Each row of a before or after table is a point. The points were changed in one or more steps. Then noise was added and the rows were shuffled. The steps act on columns, c1 being the first. Write out the steps. A step turns or swaps two columns, mirrors them in a line or flattens them onto one, adds a multiple of one to another, or multiplies or shifts one. Angles are multiples of 10 degrees, from the lower column toward the higher: turns from -170 to 170, lines from 10 to 170 but not 90. Use the fewest steps. Two steps may share a column if one is a turn and the other turns, adds or multiplies; they go together, in the order done. Otherwise the lowest column goes first.

Before (14 x 3):
[[ 25  13  31]
 [ 20   6  16]
 [ 22  13  20]
 [-30  23  -8]
 [  3 -12  10]
 [-25  22  -4]
 [-35  40 -20]
 [-32  26  -5]
 [ -1  32  29]
 [ 19  10  -2]
 [ 16  -2 -32]
 [  4  17  40]
 [  0  33  25]
 [ 20   0  20]]
After (14 x 3):
[[-12  31  85]
 [-12  32  76]
 [-37  13 -15]
 [  4  -9  27]
 [-47  26 -59]
 [ 19  11  47]
 [ 21  10  63]
 [ 16   3 -96]
 [-38  10 -24]
 [ 22  21  92]
 [ 17  19  57]
 [-31  11 -12]
 [ 13  14  -5]
 [ -2  15 119]]
Steps: turn c1 and c2 by 20 degrees; multiply c3 by 3

Before (8 x 6):
[[ -9  59   9 -14  54 -48]
 [-46 -40  39 -40  76 -38]
 [ -5  27  34 -33 -32 -19]
 [ 57 -26 -69  15  24 -12]
 [-37  51 -44  62 -39 -20]
 [-23  16   7 -33  29  59]
 [ 43 -34 -69  40  33   8]
 [ -9   1  37  17  33  58]]
After (8 x 6):
[[-34  13 -15 -31 -35 -24]
 [ -2  12 -23 -31  27  58]
 [ 57  -2  81  14  21 -11]
 [-29 -14 -13  15  36  61]
 [ 56  -8  68  40  33   8]
 [ 39  63 -25  59 -44 -19]
 [-30  50 -24  -9  55 -50]
 [-11 -50 -56 -44  74 -39]]
Steps: turn c2 and c3 by 20 degrees; turn c1 and c3 by 110 degrees

Before (11 x 9):
[[  -7   22   13   14  -12   17   45  -17   58]
 [   4    8  -21   25   -2    6   55  -36  -14]
 [ -15    5   -1   27  -44  -14   32   -1    6]
 [   6   -9  -46   30  -16   -5  -27   54  -21]
 [  -4   35  -29   37  -31   26  -31  -35   18]
 [  -7  -25 -116   31   54   -7   28  -18   17]
 [   3  -29    3   23   38  -23  -69  -20  -27]
 [  85   47   18  -18   19  -23   45    8   15]
 [ -10   31  -34 -121  -75    7   40  -21  -19]
 [  81  -70  -38   -3   43    0   21   20  -22]
 [  31   46   15  -62   38   34   36  -12  -16]]
After (11 x 9):
[[  49   68  -35  -62   12   -2    4   39   15]
 [ -25   20   34   42  -23   24  -15   40   -4]
 [  93  -56   -7  -11  -17  -18  -44   -9  -17]
 [ -59   49  -28 -114  -52   16  -47   15   47]
 [ -38   21  -26   30  -24    6  -15  -14   -7]
 [   5   30  -41   19   -4   29  -41   25  -23]
 [  29  -68   60    8   28   27   28  -14  -33]
 [  32  -14   15   40   44   23 -118   -1    1]
 [  79   67  -49   -8  -41    3    2  -21   18]
 [ -14   43  -49   38   -1   11   -3   22   44]
 [  -8  -23   41   11  -15  -49  -32  -24  -34]]
Steps: turn c1 and c5 by -40 degrees; add 0.5 times c7 to c2; turn c3 and c7 by 110 degrees; turn c4 and c9 by -30 degrees; turn c6 and c8 by 110 degrees

Before (13 x 12):
[[ 21  15 -91 -48  24  34 -40  10  13 -22 -20  17]
 [ 16  -7   3  47  12   0   0 -82 -15  -3  11  82]
 [-27   7  26  -9  14  -4 -23  28 -56 -43 -32  37]
 [ 13  43   3   2 -42  55  41 -32  18 -23  -1 -19]
 [ 15  20 -37 -28  28  -1  27  49  11 -47  29  44]
 [ 43 -13 -40 -17  -2  25 -43  13 -33  16  33  30]
 [-38  -3 -30 -18  17  73  17  77  19  16   4  10]
 [-10 -92 -86 -27  17  -4 -44 -15 -26 -32  73  -5]
 [ 13 -65  16 -30  34   0 -16 -42 -10  30 -20 -30]
 [-31  32  22  46  16  14  45   6 -36  15  -9  -4]
 [-43   6  12  17  31  26 -28  10  35  -8  -3 -38]
 [-14 -44 -50  71  -2   4 -16  12  20 -58  11   0]
 [-23 -12 -32 -46  20 -69  -7  -1  48  41 -12  73]]
After (13 x 12):
[[ 42 -16 -11  -5  33  23 -27   9  33  -9  11  42]
 [-14  13 122  44  18  -5 -46 -18 -26 -33  71   7]
 [-14  63  72 -40  22  38 -40  10  14 -23 -26 -14]
 [ 24  45  34  10  20 -70  -6  -3  48  43  -2 -75]
 [ -4   7  22  73  37  -2 -16 -44 -11  30 -21  29]
 [-16 -47   3  -5  13  -1  -1 -82 -15  -1   6 -83]
 [  8 -70  66 -11  -3   6 -19  14  18 -58  16   0]
 [ -8  12 -24 -35 -42  57  43 -33  19 -23  -8  20]
 [-52  19  40  -4  -5  28 -41  16 -29  15  18 -31]
 [ 34  20  29  -8  17  69  16  74  20  15  16  -8]
 [ 34   7 -29   9  12  -5 -22  27 -56 -42 -18 -39]
 [ 33 -38 -34 -32  17  16  43   6 -35  16   0   3]
 [-25  36  23 -24  30   0  29  51  10 -47  22 -44]]
Steps: mirror c1 and c11 in the line at 100 degrees; turn c2 and c3 by -150 degrees; turn c2 and c4 by 110 degrees; multiply c12 by -1

Before (8 x 18):
[[  14   57    9   74   45    3  -56   41  -43  -32   83   33   -8   37
    29  -67    7   38]
 [  -3  -10   13  -20   28  -16   35  -25  -77   68  -50   31    4   -2
   -79    2 -110  -60]
 [  15  -33   10   60   13   14  -35   24   14    5   56   36    1   39
   -39  -45   26    6]
 [ -20   31  -56   16   36    5  -52    8    9  -25   48   42   21   20
    15  -21   -6   43]
 [  35    8  -34  -50   11  -22   77   44  -41   56  -52   -9   40  -19
     0   27 -103  -52]
 [  50   30   -5   38   40   -6  -23  -13    9   14   28   54  -10  -10
    12  -18    7   26]
 [  16   37   11   46  -15   13  -51   24  -16  -30   14   37   37  -42
   -14  -15   24    8]
 [  21    2  -38   66  -11  -66   -2  -11   38  -75    4    7   71  -39
    20  -52 -105   29]]
After (8 x 18):
[[  14   -8   16  -11   32  -17   42  -19  -62   70  -32  -26   50    8
   -83    5 -112  -63]
 [  23    6  -38   63   -9  -63   12   -7    2  -39   67    7  121  -41
    20  -48 -105   32]
 [ -23   33  -55   18   34   -5   28    1  -55  -61    3   67   79   35
    13  -18   -3   40]
 [  21   39   10   42  -13   22   17   31   -3  -24    4   61   85  -30
   -13  -15   29    7]
 [  30    5  -37  -46   14  -21   20   39  -78   71  -24  -71   91  -21
     6   28  -97  -57]
 [  53   32  -12   40   43   -6   32   -9    0  -23  -28   38   48    4
    16  -11    6   35]
 [   9   64    4   80   51   -3   15   41  -28  -92   -2   69   44   52
    30  -67    6   45]
 [  15  -36   11   62    9   11   22   29   24  -51  -36   38   56   45
   -37  -41   25    1]]
Steps: add 1 times c3 to c9; add 0.3 times c12 to c14; turn c7 and c12 by -70 degrees; mirror c10 and c11 in the line at 150 degrees; shift c13 by 50
